Each row of a before or after table is a point. One or more steps were done to the points. Then noise was added and the rows were shuffled. The steps act on columns, c1 being the first. What was done? A step turns or swaps two columns, mirrors them in a line or flattens them onto one, adds a multiple of one to another, or multiplies or shifts one. Angles are multiples of 10 degrees, from the lower column toward the higher: turns from -170 to 170, lines from 10 to 170 but not 90. Use the fewest steps. Two steps may share a column if one is a turn and the other turns, adds or multiplies; they go together, in the order done. Otherwise the lowest column goes first.
In the rows, 128 means zero.

Before (13 x 3):
[[119 126 114]
 [178 119  91]
 [176 121 138]
 [109 222 141]
 [129  99 157]
 [118 127 139]
 [174 158 102]
 [124 142 125]
 [118 137  94]
 [144 126 141]
 [135 105 161]
 [173 136 139]
 [133  85 121]]
After (13 x 3):
[[178 116 123]
 [170 189  51]
 [205 135 135]
 [183 133 109]
 [180 101 102]
 [239  89 117]
 [233 141 129]
 [180 136 135]
 [190 137 169]
 [190 102 165]
 [237 135 140]
 [194 144 166]
 [233 122  88]]
Steps: shift c1 by 60; turn c2 and c3 by -60 degrees

Before (8 x 4):
[[110 129 145 175]
 [120 138 100 130]
 [117 133 187 132]
 [101 155 127 104]
 [103 164 133 142]
 [146 158 140 151]
 [167  95 133 182]
 [ 88 157 143 105]]
After (8 x 4):
[[111 132 144 175]
 [169  75 116 180]
 [ 98 166 139 103]
 [ 90 165 155 108]
 [104 169 152 143]
 [117 110 182 135]
 [149 139 153 149]
 [121 155 110 127]]
Steps: turn c2 and c3 by 30 degrees; add -0.5 times c1 to c2

Before (8 x 8):
[[153 126 103 120 135 106 129 117]
 [102 103 131  88 118 107  86 131]
 [144 113  98 130 116 148 138 134]
 [107 137 104 120 134 151 124 124]
 [128 140 144  91 144 113 100 158]
 [152 138 151 132 152 132 111 143]
 [157  88 110  93 145 110 139 106]
 [100 136 142 139 145 139 137 153]]
After (8 x 8):
[[116 131 127 165 116 109 179 180]
 [136  98 104 147 136 150 129 176]
 [113 138 105 110 131 108 129 165]
 [106  56 147 142 144 113 147 209]
 [ 90 250 108 116 144 107 137 156]
 [120  76 152 107 150 136 139 194]
 [121 183  97 113 117 150 127 185]
 [154 117 143 151 142 142 117 204]]
Steps: multiply c4 by 0.7; turn c1 and c4 by -120 degrees; turn c2 and c7 by -150 degrees; multiply c2 by 3; shift c8 by 50

Before (14 x 11):
[[144 163 115 127 116 102 125 115 119 122 144]
 [123  71 153 118 120 125 138 100 144 123 143]
 [148 110 114 160 167  83 135 114 149 102 151]
 [117 147 126 115 140 114 151 123 175 133 155]
 [113 160 112 136 117 127 106 171 120 123 108]
 [105 146 128 147 132 119  92  83 127 152 131]
 [154 164 121 107 123 129  97 153 175 111 122]
 [141 149 143 109 127 121 107 106 125 194 171]
 [ 97 111 149 128 127 126 125  84 166 119 133]
 [149 157 113 105 151  18 144 142 240 177 118]
 [135 125 137 126 190 112 126 143 125 177 135]
 [ 61 128 225 123 155 108 112 101 117 126 127]
 [150 161 151 212 168 100 144 103 111 156 114]
 [163 152 113 143 164 111 145  80 110 156 118]]
After (14 x 11):
[[149 154  92 102 142 103 142 211 128 166 147]
 [ 64 132 167 101 132 111 113 121 135 132 131]
 [ 98 112  88  86 127 128 122 127 109 119 108]
 [145 109  57 117 124  85 135 161 126 118 102]
 [117 148  67 123 132 117 149 116 121 140  86]
 [154 165  59 154 123 135  99 105  99 110 111]
 [135 125  76 144 153 114 124 123 132 190 124]
 [105 145  67  84 136 119  94 146 126 150 124]
 [123  72  95 100 125 123 137 120 129 124 110]
 [148 158  55 143 150  18 144 105  65 182  82]
 [143 163  58 114 124 101 126 128 144 118 119]
 [142 145  84 106 151 122 104 107 159 189  96]
 [162 154  53  81 141 113 145 142 132 164 145]
 [112 161  51 169 125 127 104 135 121 120 145]]
Steps: shift c3 by -60; swap c4 and c8; flatten c5 and c10 onto the line at 70 degrees; multiply c9 by 0.7; turn c9 and c11 by -140 degrees
